Each row is a point. Any point is a mix of the corners, with weights that add up to 1. It lies inside the corners' shape when no weight is negative. Is each point inside? If not, which corners have a negative weight?

Corners:
(1): [-23.6  -4.5]
(2): [-22.6  16.2]
(3): [ 32.8 -31.4]
Points:
[-27.9   2.6] => outside (3)
[-31.3  22.5] => outside (3)
[ -2.6 -18.2] => outside (2)
[ 14.4 -17.7] => inside
[-28.7  15.2] => outside (3)
[-19.4  -5.8] => inside
[-21.4  -4.8] => inside
[-29.9  13.5] => outside (3)

Corners:
(1): [ 3.4 51.0 -1.0 35.3]
(2): [ 40.7   1.6  -7.3 -24.5]
(3): [-39.2 -15.5   1.0  38.3]
(4): [38.1 10.7 21.8 -5.9]
(5): [  7.9 -32.1 -20.4  29.6]
Points:
[37.2 13.1 -4.9 -6.2] => outside (3)
[20.0 22.4  4.1 10.7] => inside
[-14.5 -18.7   4.2  27.3] => outside (1, 2)
[ 0.5 10.3 -3.9 12.4] => outside (4, 5)
[ -1.2 -17.3  -1.5  11.1] => outside (1)
[14.7  0.5 -5.5 18.4] => inside

Corners:
(1): [  2.1  -5.6  15.7  25.6  11.1   7.5   3.8 -17.0  -0.4]
(2): [ 30.6 -16.8  49.5 -35.1   7.9   2.5  -2.8 -32.9  67.7]
(3): [ 15.1  41.6 -36.1 -22.1  -2.1  29.7   2.1  20.3 -30.2]
(4): [30.8 24.8 52.8 15.1 18.1 19.2  3.7 13.4 -9.4]
(5): [  9.0 -22.5   1.6 -27.5  -0.7  29.4 -13.4  12.6  47.3]
(6): [  8.1  47.7 -10.6  19.6   0.8  -0.4  21.3  37.8 -49.0]
(7): [ 16.2   3.3 -26.8 -25.5 -31.1 -10.6   1.2   0.2 -13.7]
(8): [-11.5  -9.0  23.1   3.5  32.9 -39.9  -3.0  -9.0 -30.8]
(9): [-35.6 -24.9  58.3  30.3 -20.1  22.4 -26.6 -30.9 -16.2]
(10): [-13.7   9.3 -28.0   9.0 -33.0  -4.5 -31.1  16.8  18.3]
Points:
[ -1.4  -5.8  14.1  -4.1  13.2 -10.8  -6.1  -1.7  -4.2] => inside
[ -4.8 -13.9  39.5   2.1  -6.9  12.3 -13.3 -20.5  11.9] => inside
[ 14.0  -5.0  20.6 -13.1   4.7  13.1  -3.2  -7.4   9.5] => outside (6, 10)
[ 7.7  4.7 19.6 -1.4 -4.4 19.2 -1.3 -2.9  1.5] => outside (8, 10)
[ 3.9  9.7  7.3 -3.5  0.9 12.5 -9.9  1.7 -1.5] => outside (6, 7)
[  9.0   9.6 -10.5 -15.7  -3.9  19.4  -5.8  11.4   3.2] => inside

Corners:
(1): [-22.8 -33.5  11.7  34.7   0.6  23.3 -30.9   8.7 -36.6   2.5 -33.0  26.2]
(2): [ -5.4   7.7  20.6  -6.8   8.1  -3.1  18.7 -25.3 -46.3  26.8 -63.3 -35.8]
(3): [-36.5  -9.5   3.4  36.4  23.0  43.5   0.5  11.2 -28.8 -46.7  20.4  -9.2]
(4): [-45.9  13.3 -24.5 -18.9 -12.2  39.0  -7.8 -19.1 -13.4 -20.1  24.3  -7.2]
(5): [  5.5 -13.4 -27.9  44.4  14.1  25.7  -6.7   6.1 -10.4  11.3  14.3   3.5]
(6): [  6.5  23.1   0.6  12.2 -22.1   4.9   6.2 -58.9  13.6 -12.2 -16.5  -7.7]
(7): [-17.2 -10.4   3.9  24.8 -12.2  -8.9 -36.7   2.1  -3.7  -4.5  -8.1 -18.7]
(8): [ 18.4  11.7   4.0  17.9 -17.7 -36.6 -28.8  28.0   0.4 -21.2   3.8  51.8]
(9): [-64.8 -23.9  33.3  24.6   3.3  30.0 -23.2  43.4  -8.9   4.8   9.8  23.8]
(10): [ 13.3  -7.7  13.6 -18.7 -10.7   0.1  27.5 -32.9   4.0   5.5   7.6 -20.2]
(11): [-56.9 -18.2   3.9 -10.0   3.3 -19.4  44.5 -16.2 -24.1 -10.8  37.8 -16.1]
(12): [ 19.8   2.3  -1.4  -9.7 -67.5 -49.0  17.1  16.3  -6.9 -23.6   9.8   0.2]
(13): [  2.6 -34.4 -27.2  24.4  47.9  -4.7 -20.7  48.2  32.8 -14.0 -22.4  38.7]
Points:
[-16.1  -9.2   4.5   9.3  -2.0  11.8   1.8   0.3 -13.5  -2.4  -0.6   3.8] => outside (7)
[-14.3  -1.8  -0.7  14.6  -8.1   1.0  -5.8   0.8 -14.3  -8.0  -5.1   0.2] => outside (10)
[ -8.9  20.0   1.2  20.3 -19.4   9.8 -12.2 -21.2 -13.8  -6.1 -10.1 -20.2] => outside (1, 10, 11, 13)
[ 16.3   1.7 -11.3  17.5 -17.6  -6.0 -17.6 -15.1  12.2  -7.9 -10.8  11.2] => outside (2, 3, 9, 11)
[-10.0  -6.5   1.9  11.9 -16.5  -5.5  -2.0   6.3 -12.3 -16.7   2.9  -3.1] => inside
[-21.7 -17.0   1.5  10.6  16.1   9.1 -13.7  13.3 -10.8   6.6 -13.3   8.5] => outside (3, 6, 12)
[ -8.7  -3.6  11.3  14.4 -31.5  -8.5  13.9  -2.7 -14.9 -21.8  19.0   8.3] => outside (2, 4, 7, 13)
[  0.5 -21.4 -17.7  16.4   4.4 -13.7 -14.5  19.0   7.5  -7.3   5.3  20.6] => outside (2, 3, 6, 9)
